Every row gives one point. Each copy is the shape, with its points in the same order, turned, moved and blurred by noise. Is it also mirrored, or only turned?

Shape (7 x 3):
0.43 0.91 1.79
-0.01 0.13 -2.27
-3.30 2.69 -0.42
1.71 -3.85 1.76
-0.35 -1.19 1.74
-3.53 -0.07 -2.91
-2.20 -1.31 1.29
Copy 1 (7 x 3):
1.44 1.43 1.54
-1.52 -0.01 -1.08
2.27 1.07 -3.30
-0.17 -2.41 4.40
1.63 -0.66 1.53
-0.06 -1.12 -3.78
2.57 -2.14 -0.04
Copy 1 is: mirrored
Copy 2 (7 x 3):
0.45 0.80 1.26
-1.31 -1.00 -1.96
-3.20 2.73 -0.60
4.43 -0.75 -0.74
1.75 1.12 -0.04
-2.40 1.63 -3.77
1.45 2.47 -1.28
Copy 2 is: mirrored
Copy 3 (7 x 3):
-1.18 -2.25 1.01
0.39 1.34 -0.45
-4.10 1.16 -0.42
2.30 -1.66 4.49
-0.56 -1.20 2.89
-1.95 3.92 0.43
-1.74 0.28 3.30
Copy 3 is: mirrored
Copy 4 (7 x 3):
0.06 1.58 1.63
1.42 -2.34 0.86
-1.32 -1.91 4.47
-0.38 1.47 -3.38
-1.08 0.90 -0.07
-1.31 -4.40 1.92
-2.57 -0.35 0.46
Copy 4 is: mirrored

Shape (10 x 4):
-3.45 2.47 -1.56 0.31
-1.45 1.14 -1.34 -0.21
3.13 -2.82 -1.40 -1.89
1.09 -2.27 2.54 -2.49
-0.42 -0.26 0.15 -2.47
-0.46 3.51 1.69 -4.31
-2.58 2.30 -1.31 0.04
0.51 -1.16 -2.78 1.76
0.76 1.77 0.73 -0.99
1.99 -0.88 -1.91 0.55
Copy 1 (10 x 4):
-2.78 2.75 -2.07 1.54
-0.25 1.57 -1.25 0.60
4.65 -0.76 -0.97 -0.69
1.69 -1.67 1.30 -3.35
0.56 0.14 -1.26 -1.21
-0.55 3.62 -0.64 -4.14
-2.70 1.98 -1.50 0.68
1.84 -0.53 -1.27 3.28
0.70 2.11 0.59 -1.02
3.18 0.30 -0.21 2.27
Copy 1 is: only turned
Copy 2 (10 x 4):
-4.08 0.75 0.21 -2.17
-1.99 0.72 -0.64 -1.76
3.30 -0.18 -3.84 -0.32
0.90 3.21 -4.23 1.71
-0.66 2.04 -3.14 -0.88
-1.58 5.77 -2.94 -3.16
-3.21 1.02 -0.09 -2.14
0.61 -1.97 -0.26 -0.39
0.17 3.15 -1.04 -1.46
1.93 -0.63 -0.97 -0.86
Copy 2 is: mirrored

Shape (9 x 4):
1.13 1.89 -1.73 -2.74
0.29 1.16 1.53 -1.80
-2.15 1.91 -0.33 -1.83
2.87 -2.16 -1.71 -2.91
1.77 -2.43 -0.93 2.15
-3.61 0.56 -0.75 1.03
0.56 0.52 4.10 0.72
-2.30 0.97 -1.48 1.26
-2.13 -1.75 4.58 2.00
Copy 1 (9 x 4):
2.65 0.62 -0.67 -3.34
1.15 0.59 1.51 -1.83
0.39 2.61 -0.32 -2.23
1.97 -3.38 -1.35 -3.01
1.50 -3.01 -1.57 2.15
-1.51 2.64 -2.02 0.64
0.79 0.26 3.81 1.25
0.19 1.99 -2.19 0.71
-2.36 -0.15 2.77 3.15
Copy 1 is: only turned
Copy 2 (9 x 4):
-2.14 0.75 0.29 -4.02
-0.01 -0.69 1.40 -1.82
-2.89 -0.06 2.39 -1.19
-1.37 -1.24 -3.46 -3.59
-0.12 1.42 -3.66 0.80
-3.37 0.91 1.54 2.02
2.66 -0.49 1.47 0.63
-3.03 2.08 0.78 1.19
1.70 -1.80 1.12 4.05
Copy 2 is: only turned
Copy 3 (9 x 4):
-0.99 3.12 -2.54 -0.70
0.34 1.81 0.53 -0.31
-2.43 1.62 -0.31 0.83
-0.07 1.70 -2.66 -4.89
1.34 -2.42 -2.53 -2.38
-2.99 -1.58 -0.47 1.85
2.60 0.08 1.85 0.79
-2.21 -1.28 -1.79 1.77
1.07 -3.26 3.94 0.69
Copy 3 is: only turned
Copy 4 (9 x 4):
-0.10 1.82 -3.24 -1.82
1.44 -0.31 -0.86 -1.53
-1.17 -1.23 -2.01 -0.93
-0.77 4.63 0.43 -2.99
-0.89 3.48 2.52 1.96
-2.68 -2.54 -0.50 0.85
2.87 -0.90 1.38 0.62
-2.46 -0.50 -1.40 1.69
1.46 -3.06 3.78 1.55
Copy 4 is: mirrored

Shape (10 x 6):
-2.06 0.42 2.71 -2.06 -4.64 -2.23
1.35 1.68 -3.23 1.26 -2.00 0.69
0.42 2.87 -0.61 0.57 -2.44 -0.82
-2.87 -3.76 2.88 -0.19 -0.47 0.48
2.27 -0.92 2.44 0.37 -2.11 0.91
-0.79 0.32 -0.43 -0.36 0.46 2.38
2.29 0.90 1.36 2.95 0.74 2.38
-1.93 -3.34 2.50 -1.78 0.82 -2.00
-3.71 0.62 0.85 -1.65 -2.25 -2.82
0.09 1.56 -0.66 2.54 -2.98 -0.25
Copy 1 (10 x 6):
-2.98 -1.03 -4.85 1.90 -2.63 -0.33
4.11 -1.67 -1.32 2.74 -0.87 1.29
1.67 -0.78 -1.11 3.63 -1.08 -0.35
-3.41 0.80 -1.08 -1.43 0.31 3.64
0.20 2.66 -0.80 0.70 -1.77 0.96
1.00 -1.35 1.15 -0.18 -0.91 1.49
1.67 1.89 3.11 1.99 -0.87 1.09
-3.86 -0.35 -1.65 -1.89 1.49 0.56
-2.67 -2.98 -3.86 2.17 -0.07 0.27
1.20 -0.06 -1.49 4.30 -1.59 1.86
Copy 1 is: mirrored
Copy 2 (10 x 6):
-2.48 -0.28 -2.08 -0.29 -1.27 5.01
2.64 0.14 -3.28 -0.04 1.63 -3.02
1.65 0.93 -2.15 0.19 -0.03 0.58
-5.78 -1.66 -0.03 1.15 -1.24 -0.24
0.16 -3.18 -1.20 0.56 -1.68 -0.21
-1.00 -0.15 0.87 0.90 1.92 -1.48
1.48 -1.44 1.48 1.71 -1.41 -3.62
-5.42 -0.85 0.47 -1.69 -1.38 0.19
-3.60 2.00 -2.18 -0.87 -0.40 2.57
0.72 0.33 -3.25 0.68 -0.35 -0.09
Copy 2 is: only turned
Copy 3 (10 x 6):
-2.26 2.71 4.35 0.91 -2.17 1.30
3.61 -0.81 -0.15 2.44 -0.21 0.88
2.13 1.89 1.26 1.99 -0.12 0.47
-5.16 -2.30 2.59 1.20 -1.29 -1.75
0.39 -1.29 3.94 -0.81 0.89 -0.87
-0.94 -2.30 0.16 2.28 1.34 1.48
1.77 -2.46 2.07 1.78 3.89 -1.70
-5.17 -0.68 0.93 -1.14 -1.12 -1.68
-3.18 3.22 1.26 2.10 -2.05 0.56
2.52 0.73 1.87 2.99 -0.66 -1.18
Copy 3 is: only turned
